Each wall is flat, endless, passes through zero and stands at right angles to its row. A trip goes straight from one point to another. Which walls does it cross, in order?

Walls:
(1): .48 .56 .27
(2): -.37 -.14 -.05
(3): .11 .03 .00
(4):  .38 -.06  .52
(5): -.03 -.11 -.20
(6):  .31  .24 -.10
(7): -.17 -.22  .20
Trips:
 .16 -.06 -.53 to  .08  .31 -.40 => 1
-.05 -.10 -.60 to -.22  .27  .15 => 6, 5, 1, 7
 .46 -.33 -.22 to -.13  .28 -.05 => 1, 4, 5, 3, 2
-.18 -.15 -.03 to  .08 -.75  .05 => 4

Walls:
(1): -.14 -.02 -.23 -.40  .04  .34 -.51  .52  .00
(2): -.13  .38 -.50  .06  .26  .23  .02  .36  .30
(3): -.07 -.46 -.59  .21 -.32  .20 -.25  .40 -.03
Trips:
-.20 -.07 -.04 -.45 -.14  .17 -.27  .25  .14 to -.03  .10  .30  .15  .00 -.34 -.13  .02  .12 => 2, 3, 1
 .13  .15  .06  .61 -.43 -.01  .11  .37 -.43 to  .20  .06  .30  .02  .43  .09 -.17 -.09  .74 => 2, 3
 .20  .43  .19 -.09 -.26 -.33  .18 -.11 -.37 to  .49 -.44  .44 -.13 -.23  .09  .36  .03 -.06 => none
 .08  .14 -.79 -.27  .08  .17 -.44 -.57 -.78 to  .18  .41  .14  .15 -.04 -.67 -.59  .07  .08 => 2, 3, 1

Walls:
(1): -.16 -.53  .28  .08  .20  .08  .40 -.63 -.14 -.02 -.03  .21  .03 -.21  .25 -.15 -.29 -.10  .44  .24
(2):  .32 -.10  .47  .03 -.07 -.14  .19 -.24 -.08  .10 -.12  .01 -.02 -.19 -.17  .48 -.07 -.05  .09  .35
(3): -.15  .26 -.18  .10 -.01  .04  .18  .23 -.10  .06 -.54  .06  .37 -.20  .05  .27 -.08 -.14  .19 -.03
(4): -.07  .35  .48 -.16  .56  .15  .39 -.12 -.29 -.10 -.04  .05 -.35 -.19  .28 -.11 -.24 -.04  .23 -.03
(5):  .32  .15  .48 -.02 -.41 -.29 -.31  .38 -.76  .15  .15 -.53  .16 -.31  .34  .02 -.08  .25  .16 -.17
(6):  .23 -.19  .12  .03 -.42 -.14 -.45 -.26  .26 -.08  .07 -.40  .06  .35  .12 -.22 -.46 -.22  .69 -.32
Trips:
 .40  .01 -.04 -.07 -.37  .18  .30  .25  .50  .04 -.41  .05  .05  .29 -.15 -.08 -.12 -.11 -.28 -.04 to  .67  .36 -.09  .63 -.25 -.06 -.23 -.34 -.21  .44 -.82 -.01  .01  .11 -.05  .07  .11  .15  .11  .12 => 5
-.39 -.02  .42  .59  .43  .11  .05  .60 -.39 -.14  .12 -.14 -.15 -.20  .33 -.62  .43 -.04  .01  .06 to  .26  .19 -.10  .27 -.03  .44 -.14 -.31  .06  .28 -.14  .07  .33  .01  .64 -.27 -.32  .01  .55 -.26 => 3, 6
-.10 -.22 -.26 -.28 -.06  .08 -.21 -.09  .03 -.36  .37  .14 -.19 -.26  .14  .17  .54  .36  .02  .67 to  .06 -.12  .51  .42  .57 -.14 -.45 -.15 -.08 -.08 -.10 -.08 -.01  .30 -.24 -.16 -.49  .29 -.49  .62 => 4
-.08  .32 -.02 -.35 -.07  .19  .19 -.04  .17 -.03  .04  .49  .12  .08 -.02  .47  .11 -.04 -.02 -.33 to -.05  .16  .02 -.60  .28 -.18 -.05 -.24  .09 -.16  .31 -.42  .22 -.46  .81 -.08 -.10 -.04  .27  .03 => 2, 1, 5, 6, 3
-.41 -.07  .32  .07 -.13  .09 -.05  .06 -.42  .09 -.31  .32 -.05  .12  .12 -.42  .05 -.15 -.13  .16 to -.32 -.24 -.05 -.18 -.35 -.12  .05  .18  .24  .14  .45 -.17  .22  .02  .15 -.01 -.11 -.15  .29  .09 => 6, 4, 3
-.06 -.63 -.23  .29  .09 -.20  .21  .56 -.24  .35  .15 -.25 -.31 -.29  .20  .03 -.11 -.32 -.53 -.02 to -.07 -.09 -.25  .07 -.32  .66  .66 -.10  .26 -.10 -.23 -.30  .00  .12 -.10  .54  .22  .20 -.08  .22 => 3, 2, 5, 1
 .08  .03 -.07  .29 -.15 -.43 -.22  .09 -.24  .59  .05 -.26 -.23  .11 -.17 -.56 -.07  .88 -.24  .09 to  .09 -.18 -.14  .00 -.26 -.29 -.08 -.01 -.14  .54 -.38  .07 -.25  .23  .57  .14  .28  .14 -.12  .02 => 2, 3
 .03 -.03 -.07 -.13 -.05 -.24  .32 -.13 -.04  .22  .02  .32 -.21 -.20  .47  .02 -.06  .62 -.08 -.15 to -.13  .26  .41  .41  .20  .01  .45  .08  .22  .20 -.17 -.10  .94  .08  .26  .15  .32  .34  .29 -.20 => 3
-.09 -.32  .02 -.32  .26  .21 -.21 -.04  .52  .65 -.15 -.09 -.32 -.21 -.24 -.05 -.10 -.37  .06  .25 to  .10  .13  .27 -.25 -.35 -.10 -.05 -.15  .06 -.08  .34 -.08 -.07  .35 -.05 -.46  .12  .22  .63 -.20 => 4, 2, 5

Walls:
(1): -.04  .11 -.10  .05  .11 -.16  .17  .34  .22  .28 -.43 -.32  .25 -.12  .39 -.08 -.05 -.16  .08  .07 -.15 -.44 -.17  .31  .04 -.12  .25 -.07  .17  .45  .36  .00  .58  .34  .07 -.12  .45 -.14 -.06 -.11  .33 -.02  .44 -.18 -.30  .12  .29 -.80
(2): -.19  .13  .00 -.24  .59  .04 -.24  .56 -.27  .06  .23 -.58  .39 -.25  .45 -.26 -.32 -.05  .02  .01 -.58 -.04  .08  .03  .26  .18 -.13 -.04  .26 -.33 -.34 -.23 -.08 -.11 -.52 -.12 -.36 -.28 -.42  .19 -.12  .34 -.02 -.06  .47  .19  .17  .47
(3):  .10 -.50 -.07  .31 -.13  .19  .21  .15 -.09  .39 -.20  .08  .05 -.05  .27  .09 -.14  .23  .17  .48 -.29  .02  .08 -.13  .02  .27 -.05 -.52  .33 -.07 -.10  .07  .24 -.15  .47  .17  .17  .04 -.29 -.04 -.14 -.25  .06 -.33 -.41  .21 -.06 -.31
(4): -.18 -.02  .15 -.18  .36 -.07  .25 -.62  .33 -.29 -.03  .41  .14  .23  .09  .26  .37 -.67  .24 -.13 -.09 -.35 -.11 -.29 -.03  .16 -.26 -.06  .06 -.15 -.33  .06 -.01  .06 -.12  .09  .21 -.43  .33  .09 -.06  .04 -.40 -.04  .09  .34  .16 -.12
(5): -.15 -.11 -.47 -.46 -.36 -.12 -.10 -.09 -.25  .14 -.25 -.16 -.16  .06  .00  .21  .28 -.17  .33 -.49  .75  .12  .26  .13 -.16  .16 -.01  .18  .00  .13 -.03  .05  .20 -.30  .06  .24 -.01  .36  .19 -.20  .31 -.02  .23  .10  .29 -.26 -.53  .49
Trips:
 .05  .03 -.33 -.22  .03 -.13 -.43 -.36  .18 -.20  .48  .32  .20  .01  .41  .21  .05 -.55  .04  .07  .18  .41  .14 -.04  .00  .54 -.15  .13  .13  .15  .17 -.25  .24  .26 -.02  .38  .02  .02  .17  .09  .10 -.14 -.12  .09  .01 -.33  .09 -.19 to  .10 -.22  .14  .31  .17 -.03 -.22  .16  .29  .03  .41 -.22  .21  .09 -.13 -.02 -.29 -.24 -.04  .67 -.24  .53 -.02  .11 -.11 -.06 -.39  .39 -.20 -.10 -.21 -.32 -.09 -.09  .34 -.10 -.12  .12  .10 -.32  .36 -.14  .41 -.17 -.30  .23 -.41  .42 => 3, 2, 4, 5
-.09 -.27 -.31 -.14 -.03  .02 -.17 -.12  .00 -.08  .29 -.25 -.02 -.16  .14 -.15  .46  .36 -.53  .43  .40 -.48  .54  .21 -.18  .62 -.15  .05  .17  .05  .60  .03  .21 -.19  .00  .23  .02 -.16 -.15  .04  .26  .02  .57 -.35  .18 -.34 -.81  .24 to  .42 -.11 -.05 -.38  .34  .39 -.27  .26 -.32  .41  .07 -.43  .27  .33  .16 -.13  .20  .29  .01  .24  .22 -.09 -.55  .19 -.45 -.19 -.43  .24  .11 -.19 -.17  .11  .09 -.02  .57 -.24  .31  .08 -.22 -.13  .22  .21  .15  .23 -.03 -.28  .19  .33 => 2
-.05 -.58  .02  .48 -.11  .16  .23  .10 -.34  .34  .09 -.01  .10  .05 -.06 -.06  .26 -.71  .04  .06 -.14  .23 -.02  .13 -.31 -.24 -.46 -.11 -.05  .31  .05 -.24  .05  .46  .16  .44  .09  .22 -.33  .42  .23  .33 -.17  .12  .34 -.08 -.45  .00 to  .34  .42 -.08 -.51 -.21  .25  .26 -.02 -.18 -.15  .07  .66  .28 -.44  .17 -.17 -.31 -.31 -.02  .13 -.08 -.09 -.12  .39 -.30  .09  .08 -.41  .09 -.16  .55 -.35  .46 -.05  .22 -.50  .01 -.27 -.27 -.21  .23  .15 -.35  .23  .46  .20  .08 -.02 => 1, 2, 5, 3
-.07  .38  .05 -.30 -.08 -.49 -.69  .11  .15  .07 -.09 -.45 -.43  .21  .51  .39 -.29 -.40 -.15 -.02 -.88  .31  .16 -.18  .44  .36  .67  .24  .28 -.01 -.04  .07 -.23 -.06 -.02  .33  .52  .13 -.34  .24 -.55  .21 -.14  .11 -.03  .27 -.23 -.44 to -.42 -.19  .23 -.62  .40 -.04  .58 -.17 -.07 -.44 -.01 -.53  .02  .27 -.12  .17 -.31  .49  .06  .35  .29 -.38 -.08 -.20  .33  .57 -.07  .35 -.19 -.35  .04  .31  .37  .06  .21  .36 -.04 -.05  .21  .29 -.03  .37 -.18  .15 -.03  .16 -.30  .21 => 1, 5, 3
-.44  .46  .29  .05  .17 -.15  .14  .03 -.89 -.13  .45  .09 -.09 -.17 -.26  .18 -.51  .12 -.01 -.28  .29 -.29 -.44  .17  .22  .11  .41  .49  .23 -.15  .47 -.26  .08 -.13 -.31  .00  .03 -.23  .44  .23 -.08 -.70 -.40  .53 -.11  .74  .05 -.08 to -.05 -.14 -.05  .00 -.23  .19 -.02 -.17  .25  .17 -.43  .11 -.39 -.40  .51  .03 -.08 -.07  .47 -.12  .25 -.45  .37 -.21  .22  .70 -.66 -.20  .39 -.59 -.69 -.35  .16 -.13  .22  .54  .00  .12  .27  .32 -.01  .36  .35 -.46  .20  .44 -.44  .28 => 5, 3
-.21 -.10  .16 -.25  .09  .04 -.15  .13  .00 -.25 -.29 -.15  .19  .05  .26  .51 -.28 -.53 -.17 -.23 -.23  .46 -.02  .13  .18 -.07 -.11  .15 -.04 -.15  .05  .27  .26  .31  .32  .00  .24 -.15  .35 -.11  .40 -.10  .26 -.37  .00 -.01  .03 -.46 to  .26  .33  .13 -.21  .04 -.36  .34  .33 -.29  .29  .35  .13  .04 -.09  .24  .42 -.05 -.16  .32 -.11 -.22  .78 -.09  .28  .41 -.03  .26 -.09  .02  .21 -.06 -.28 -.23  .57  .09 -.19 -.26  .58 -.40 -.15 -.34 -.18  .45 -.04  .39 -.10 -.46  .18 => 2, 4, 3, 1
